Rows are points. The points of each table are mixes of a few directions, plus a little noise. Count the directions of each table, and those that both share. Where both have some left over, give the other angles between the two spaces (their principal angles), to ten degrees, smallest first.
In the rows, zero is written as 128.

First:
[[188 115 166]
 [ 96 125  89]
 [152 138 174]
 [163 125 159]
 [ 63 123  49]
 [104 142 128]]
Second, 7 rows:
[[153 106 114]
 [164  92  98]
 [137 125 132]
 [ 93 188 204]
 [119 121 105]
 [164  86  86]
 [ 67 179 158]]
Directions: first 2, second 2, shared 2

First (8 x 8):
[[  7 150 133 229 101 161 196  87]
 [167 122 127  95 138 118 104 141]
 [191 118 125  77 143 112  92 151]
 [103 130 128 147 123 136 140 119]
 [ 75 137 131 172 120 139 155 110]
 [226 111 125  48 151 101  73 162]
 [150 124 128 110 134 120 115 136]
 [100 134 129 153 123 135 144 118]]
Second (10 x 8):
[[114 167 179 135 149 109 145 139]
 [143  78  91 132  91 132 122 135]
 [117  92 227 204  92  65 177 169]
 [145 100  40  94 121 171  91 100]
 [117 183 164 111 148 113 143 151]
 [127 128 169 141 100  92 157 175]
 [138  76  84 142 121 153 105  90]
 [129 139  87 105 154 161 102  92]
 [133 116  71 114 150 170  93  75]
 [115 202 171 104 154 111 145 155]]
Directions: first 1, second 3, shared 0; angles 60

First, 8 rows:
[[142 147 162 120 135 108 119 187  96  81 137  98]
 [132 160  70 157 100 126 126 128 173 159 145  71]
 [129  54 217 103 102 120 136 232  79 102  79 184]
 [127 100 118 118 166 144 133  99 116 133  78 152]
 [108 142  73 162  51 137 135  87 210 206 175 125]
 [129 169  92 123 205 140 123  36 118 109 134 115]
 [127 147 151 136  86 108 123 179 136 119 170 107]
 [122 111 146 105 180 143 131  76 100 115 109 175]]
Second, 11 rows:
[[154 115 154 124 127 124 118 221  70  72  70  88]
 [147 139  78 146 110 161  98  86 150 131 146 116]
 [ 87 117 192 103 163  74 168 159  92  98 105 141]
 [102 104 125 124 193  85 124 101 167 111 167 146]
 [152 118 134 127 129  86 123 207  84  97  89 135]
 [138 153  93 142  85 201 110  66 149 149 144 100]
 [133 120 188 114 103 241 149 141 154 173 123  62]
 [121 109 172 116 146 172 141 142 151 138 132  92]
 [123 141  62 149 141 141  86  43 156  92 164 109]
 [155 142  75 139  88  52 135 142 132 211 139 241]
 [ 96 145 136 122 125  72 155 103 102 133 125 178]]
Directions: first 4, second 5, shared 1; angles 40, 50, 90

First, 11 rows:
[[106 107 132 158 231 165 184  91  82  64 106 186  98  57 127 105 157 195
  174 131]
 [132  89 108 173  89 123 129 150 132 157 101 122  95 168 107 121 134 121
  127 101]
 [123 217 115  28 152 104 122  65 153  98 163  96 196  66 148 112 125 164
  109 169]
 [129  75 154 188 137 154 134 168 102 132 114 162  88 153 124 146 127 103
  147 110]
 [126 175 153  74 165 132 122 107 126  99 162 132 169  89 153 139 117 128
  126 159]
 [137 146  80 107  52  87 107 121 170 172 119  72 141 163 111 109 128 129
   95 117]
 [138  60 166 201 101 152 114 202 108 159 119 156  84 193 124 166 113  61
  138 102]
 [118 124 125 136 174 141 154 106 110  98 119 151 118  92 127 115 142 163
  147 131]
 [120 135 111 123 154 128 148  99 124 108 118 133 126  97 123 107 142 167
  137 130]
 [142 220 163  17 103 104  73 124 163 134 199  86 217 123 168 163  88  74
   87 175]
 [138  62 100 203  51 117 120 175 138 186  87 113  75 207  95 124 133 102
  121  82]]
Second, 8 rows:
[[139 112 112 165 119 118 117 133 104 133 120 153 144 135 135 130 145 103
  125 140]
 [ 67 138 184  48   7  38 162 228 128 164 102  84  54 125 121 153  93 241
  152  64]
 [146 128 136 127 181 183 118  95 166 115 155 111 122 141 109 127 109 104
  121 128]
 [122 130 125 136 151 174 146  87 113 122 102 118 128 136 167 106 150  85
  141 128]
 [172  96 100 199 183 176  94 110 142 125 151 163 156 154 106 130 134  55
  106 155]
 [150 165 131  95 146  92 100  74 123  89 174 118 155  87 111 138 112 171
  120 149]
 [164 113 121 183 159 166 101  64  96 109 134 133 143 151 148 126 142  54
  129 143]
 [ 64 142 115  71  77  77 184 232 151 167  86 144 123  94 127 115 140 211
  130 117]]
Directions: first 3, second 5, shared 1; angles 70, 70

First, 9 rows:
[[120 167 139 189 145 140 138 127 140 154 153 133 128  73 107 178 115 106
  132  78 181 161 132 152 122 117  96 146 120 112 166 100]
 [127 124 136 134 141 137 125 124 142 108 131 119 137 105 118 145 127 118
  132  86 112 131 131 141 131 130 126 122 157 155 132 111]
 [122 110 129 114 168 138 100 123 169 116 142 125 117 145 154 152 143 123
   94 110 139 139 134 147 140 119 131 133 122 116 138 145]
 [114  57  90  37 102 143  73  81 114  85 111 125 109 207 176 100 156 200
  117 200  98  87 204 100 123 139 128  95 111 149 126 181]
 [141 169 130 155 130  92 152 141 116 138 116 131 156 108 121 112 117  92
  111 152 131 132  78 123 148 113 122 153 116 114 107 112]
 [138 147 185 137  66 141 138 202 119 100  68 102  72 143 113  98  78 147
  189 175  96 105 119  97  90 135 208 120 212 133 106 209]
 [139  90 114  84 103 115 152 145  99 169 131 144 116 187 132  74 142 151
  145 169 107 110 108 105 118 153 162 112  97 106  95 136]
 [132 137 125 147 144 121 148 122 126 142 145 133 154  96 108 136 132 104
  129  86 126 139 109 141 136 131 111 131 126 140 128  81]
 [120 148 104 156 153 123 127  87 126 142 155 140 162  87 123 160 139 109
  103  98 164 147 138 147 144 115  67 142  91 128 155  77]]
Second:
[[ 74 173 132  72 103 130 123  81 187 147  13 140 144 133 154   7 129 147
  124 116 142 147 116  53 108 130 210 122 189 119  87 189]
 [112 140 128 113 123 129 126 114 144 134  99 132 132 130 136  96 129 134
  126 123 134 134 127 108 123 128 149 126 142 125 119 144]
 [151 154 168 150 101 113 146 186 116  94  94 105 119 120 111 112  93 109
  154 158  86 110  89 119 126 124 170 135 187 144  98 153]
 [126  98 100 126 152 137 116  99 123 146 181 142 131 133 133 167 152 136
  112 110 154 136 158 153 135 131  79 125  74 120 159  95]
 [137 149 153 136 109 119 139 160 127 108  96 115 123 123 119 107 105 119
  143 146 102 119 102 114 124 126 163 132 171 137 105 151]
 [136  79  89 138 167 141 114  98 107 148 223 144 127 133 130 207 160 135
  106 107 160 135 171 179 142 129  45 126  42 119 178  70]
 [162 115 139 164 131 121 137 173  93 107 174 114 117 123 109 183 115 111
  140 144 106 112 121 162 138 125 101 134 117 137 139 105]
 [124 116 115 124 138 132 122 112 127 136 146 135 130 130 131 141 139 132
  121 118 140 132 141 137 131 129 109 127 106 125 140 116]]
Directions: first 6, second 2, shared 1; angles 70
